Every row gives one point. A path goes straight from each point to the next, and from the last back to the first. The post is the endless flat space through its rows: a point in 2 columns, a line in 3, a plane in 4, and so on, so that a path can go around it. How many times does the path go around the post? Going back the other way cancels.

Post, 2 rows:
[[ 0.85 -0.59 -3.73]
 [ 1.07 -1.99  3.03]]
Path:
[[-0.26 -1.48 -4.16]
 [ 2.60 -5.14 -1.13]
 [ 2.94 -1.30 -4.27]
 [ 2.86  1.68  0.43]
 [-0.15  1.08  0.37]
 [-0.83 -0.16 -2.01]
 [ 0.87  0.22  2.19]
 [ 2.95 -0.51 -0.58]
 [ 2.45 -2.84 -3.45]
 [ 0.90 -3.83  2.24]
 [-0.95 -1.08 -0.90]
 [-1.87  1.01  1.40]
 [ 3.13  1.43 -2.80]
 [ 1.04  0.67 -1.80]
 [-1.88 -0.58  1.54]]
Times around: 0

Post, 3 rows:
[[-0.48  1.89 -1.52  4.63]
 [-0.12  0.74  3.10 -3.11]
 [ 0.24  0.26  3.98 -0.46]]
Path:
[[ 2.66 -0.03  2.74 -0.17]
 [ 1.80 -3.06  2.11  1.08]
 [-2.36 -0.49  1.84  1.13]
 [-3.87  2.70  2.26 -0.78]
 [-1.50  0.52  1.37  3.42]
 [-0.42 -0.69  2.10 -3.74]
 [ 2.56 -1.66  3.08  2.67]
 [ 3.68  2.89  0.18  1.06]
 [-0.63  4.85  3.80  0.47]
 [-4.21  2.60  2.63 -1.52]
 [-2.48 -0.76  1.34  1.22]
 [ 0.01 -1.70  0.11 -1.58]
 [-1.75 -0.80  1.03 -0.96]
 [-1.78  1.73  2.18  1.75]
 [-1.20  2.81  2.70 -2.55]
 [ 1.40  1.62  2.30  0.50]
 [ 1.06  0.62 -0.18  1.88]
 [-0.11 -2.99  2.19  0.92]
 [-2.00  0.38  0.91 -1.06]
 [-2.48 -0.78 -2.60 -4.86]
 [ 0.62  0.68  1.13 -3.01]]
Times around: 0

Post, 7 rows:
[[ 1.24 -0.25 -5.25 -1.09  1.16 -0.89  1.29  1.74]
 [ 0.66  0.29  0.52  0.64  2.09 -1.44 -0.48  2.03]
 [ 0.35 -0.37  3.95  3.35  1.47  5.63  1.05  1.00]
 [ 1.00 -0.17  1.46  0.09  1.88  1.19 -4.18 -1.00]
 [-0.53 -0.94  0.58  4.12 -2.78  0.44  1.79 -4.53]
 [ 1.38 -0.96  2.02 -1.58 -1.20 -1.26 -2.00 -3.43]
 [ 2.23 -0.94  0.96  1.96 -2.11  5.53 -3.34  3.20]]
Path:
[[ 3.30 -1.78 -2.65 -0.12  1.35 -1.59 -0.28 -2.25]
 [ 3.41  0.06 -0.35 -0.02 -1.59  1.84 -2.99  0.22]
 [ 1.09  2.57  2.05 -0.58  0.78  2.99 -2.44 -0.07]
 [-0.90  0.42  1.23  3.30 -1.82 -0.13 -2.16 -0.90]
 [-1.10 -1.69  0.54  3.85 -2.05  1.35  0.00  1.68]
 [ 2.24 -3.59  0.52  0.57 -1.12  2.41 -0.73 -0.53]
 [ 3.59 -2.42 -2.31  5.08 -2.89  2.81 -2.41 -3.43]
 [ 2.64 -0.47 -2.54  0.55  1.32  2.30 -0.25 -0.58]
 [ 2.07 -2.51  1.19 -0.53  0.02  2.54  2.36 -0.71]
 [ 0.33 -3.08  0.58  2.38 -3.92  3.90 -0.72  0.55]
 [-3.19 -0.59  3.59  2.04  1.18  6.01 -1.69 -0.57]
 [ 0.03  1.16  0.08  0.82 -0.56 -1.04  1.26  0.52]
 [ 1.24  0.85 -1.85  0.60  1.86  1.27 -1.42 -1.51]
 [ 2.60  0.60 -1.05  4.92 -1.89  0.11 -2.20 -2.49]]
Times around: 0

Post (8 x 9):
[[-0.37 -0.23 -0.96 -0.81 -2.47  3.48 -2.27 -0.23  2.21]
 [ 1.61  1.54 -2.71 -1.87 -2.20  2.23  3.61  1.54  3.05]
 [ 0.28  0.54 -2.58  0.88  1.64 -2.00  2.74 -1.87  2.22]
 [ 2.64 -0.65 -0.83  2.09  0.22  3.73  2.74 -1.18 -2.28]
 [ 0.85  0.31  3.53  1.29  2.14 -4.54  0.41  3.75 -3.66]
 [ 0.89  1.49 -3.24 -0.64  3.47 -2.48  0.25  3.25  1.74]
 [-0.78  2.44  4.22 -0.36  5.59 -3.15 -1.20  0.46 -0.76]
 [-0.80  0.18  0.74 -4.79  2.45 -1.07 -2.49 -1.80  0.00]]
Path, 13 rows:
[[ 0.91  1.00  1.03 -1.05  3.77 -4.95  0.05 -1.77 -2.58]
 [-1.18  3.29  0.19  1.51  0.87 -1.30  0.13  2.55 -1.46]
 [-2.76  1.80 -0.80  0.01 -0.47  0.32  3.85  0.26 -0.36]
 [-0.47 -0.05 -0.30 -1.58  2.70 -1.54  4.52  0.75  2.51]
 [ 3.24 -1.48 -0.84 -1.00  4.09 -1.69  2.15 -1.45  0.58]
 [ 2.15  2.01  2.36 -3.17 -2.37 -1.46 -1.14  1.08  4.21]
 [ 3.80  0.11  1.07 -0.56  3.56 -1.61 -2.62  1.65  0.51]
 [ 1.96  0.92 -0.59  2.32 -2.10 -1.55 -2.59  1.47 -0.77]
 [-0.06  2.01 -2.08  2.68  4.13 -3.25  1.00 -0.63 -1.68]
 [-1.21  1.29 -0.37  1.39  1.36 -2.02 -0.84  3.88 -0.88]
 [-3.04 -2.19  1.95  0.65  1.62 -1.01  1.55 -2.54 -0.26]
 [ 1.94 -1.19 -0.18 -4.32  2.76  0.77 -0.13 -1.04 -1.72]
 [ 2.47  1.19 -0.05 -0.71  2.00 -2.79  1.56 -1.72  2.63]]
Times around: 2

Post:
[[ 0.39  0.89  3.67 -1.64  0.73  1.06 -1.46  1.60  1.43  1.10 -1.62  0.36]
 [ 0.80 -3.39 -6.57 -1.74 -0.75 -3.84  0.51 -1.00 -1.56  2.35 -1.93 -3.42]
 [ 1.49  1.55  1.04  0.55  1.08 -0.39 -2.63 -3.73  1.26  2.52 -2.81 -4.18]
 [ 1.17  1.31 -0.17  0.64 -2.54  1.26  3.02  0.28  0.25  1.98 -0.28  2.20]
 [ 2.09 -1.28  0.32  0.13  1.42 -0.02  2.51  1.59  3.05 -0.36  1.89  3.00]
 [-0.04 -1.07 -0.60 -0.03  1.50  1.32 -0.63 -1.40  0.13 -0.26  0.93 -1.52]
 [ 1.97  1.00 -0.43  0.54 -1.61 -0.43 -3.45 -3.53  1.60  1.77 -2.50  1.37]
 [-1.82 -1.35  1.93  0.06  3.03  0.87  4.20 -1.69 -3.18  0.80 -1.21  2.28]
 [-1.07  0.12  2.27  3.58 -1.79 -1.21  1.33  4.20  2.26  0.30 -0.99  2.23]
 [ 1.68  1.66 -0.67 -5.65 -1.18 -3.39 -4.93 -4.87  3.13  0.11  2.28 -4.39]
 [ 2.40 -1.41 -4.15 -0.81  0.24 -3.24  3.18 -0.37 -5.21 -1.08 -1.41 -0.76]]
Path:
[[ 3.36 -0.50 -2.78 -2.53 -2.80 -1.62  0.97 -0.52 -0.81 -1.70 -2.26 -1.41]
 [-0.82 -1.82 -0.55 -0.82  0.11 -1.09 -1.09 -0.11  2.05  1.99 -3.21  1.34]
 [-2.89 -1.38 -0.03 -1.27  2.61 -2.27  1.63 -0.85 -0.01 -0.63 -1.26  0.71]
 [-0.41 -0.12 -1.52  0.84 -2.08  3.65  0.42 -3.63  2.90  1.42 -3.24  2.71]
 [-0.40 -1.12  3.51  3.49  0.15 -0.45  3.01 -1.87  0.88 -0.73  0.20  0.39]
 [ 1.68 -0.25  4.29  3.64  1.08 -0.34 -2.53  0.35  2.09  1.11 -0.43 -0.49]
 [ 0.83 -3.12 -1.56 -3.74  4.71 -2.86  0.35  0.71 -0.34  0.56  0.97 -2.12]
 [-0.35 -1.12 -2.24  0.17  0.60  0.30  0.79  2.59 -2.35 -1.23  0.01 -0.41]
 [-4.23 -2.78 -2.78 -2.72  1.25 -0.46  1.02  1.11 -3.82 -3.04  1.63 -2.69]
 [ 4.58  1.12  1.26 -0.60  0.49 -0.16 -1.66  0.47  2.05 -3.15  0.98 -2.05]
 [-1.39 -3.45  0.93  1.70  0.57  0.66 -1.11 -0.44 -1.82 -0.71 -1.82 -1.66]
 [ 1.18  0.16  1.28 -1.46 -0.32 -0.97  1.15 -1.53 -1.39  3.69  1.45 -2.74]
 [ 0.49  0.75 -1.86 -1.09  1.63  1.20  1.07 -0.58 -3.04  3.25  0.29  3.04]
 [ 0.14 -0.74 -2.36 -0.02 -2.02 -2.71 -0.93  1.44 -5.04  2.98 -4.14  0.43]
 [ 1.95 -3.68 -2.00  4.70 -3.17  0.67  6.49  1.47 -1.46  2.97 -1.99  2.12]
 [-1.34 -3.61 -3.91  1.05 -2.20 -0.77  1.86 -1.95 -0.24 -0.74  1.29 -1.62]
 [-0.61  2.02  4.16 -1.80  0.79 -0.20 -3.12 -0.15  2.91 -0.79 -2.81  0.53]
 [ 2.20  0.94 -1.24 -2.90 -0.18  0.63  0.31 -3.86 -0.36  1.22 -3.84 -1.45]
 [ 1.01 -2.33  0.81  4.64 -1.70 -0.18  0.93 -2.12  2.60 -0.83 -0.89 -0.67]
 [ 0.82 -1.76 -0.57  0.49 -0.74 -1.50  1.51 -0.46 -0.64  1.21  1.95 -0.38]
 [ 3.41  2.05  2.14 -1.50  0.36 -2.07 -7.34 -0.64  1.72  0.11 -1.84 -0.81]
 [-0.71 -2.72  1.33  0.29  0.35 -0.41 -2.35  1.13 -2.41  0.27  0.26 -4.17]
 [ 1.07 -3.25 -3.60  1.90 -1.43  0.68  2.93 -0.34  0.83  2.13 -1.48 -1.53]
 [-0.09 -1.17 -2.37  1.35 -1.06  0.82  1.56 -3.61  1.92  0.43 -1.09 -2.13]
 [ 0.21 -0.55  2.04  4.26 -0.29 -2.47  2.72 -4.16 -0.76 -1.92 -2.28  1.88]
 [ 2.64 -3.58 -4.59 -5.30 -2.01 -2.70 -0.76 -1.11 -4.41 -0.72  0.23 -3.65]]
Times around: 1
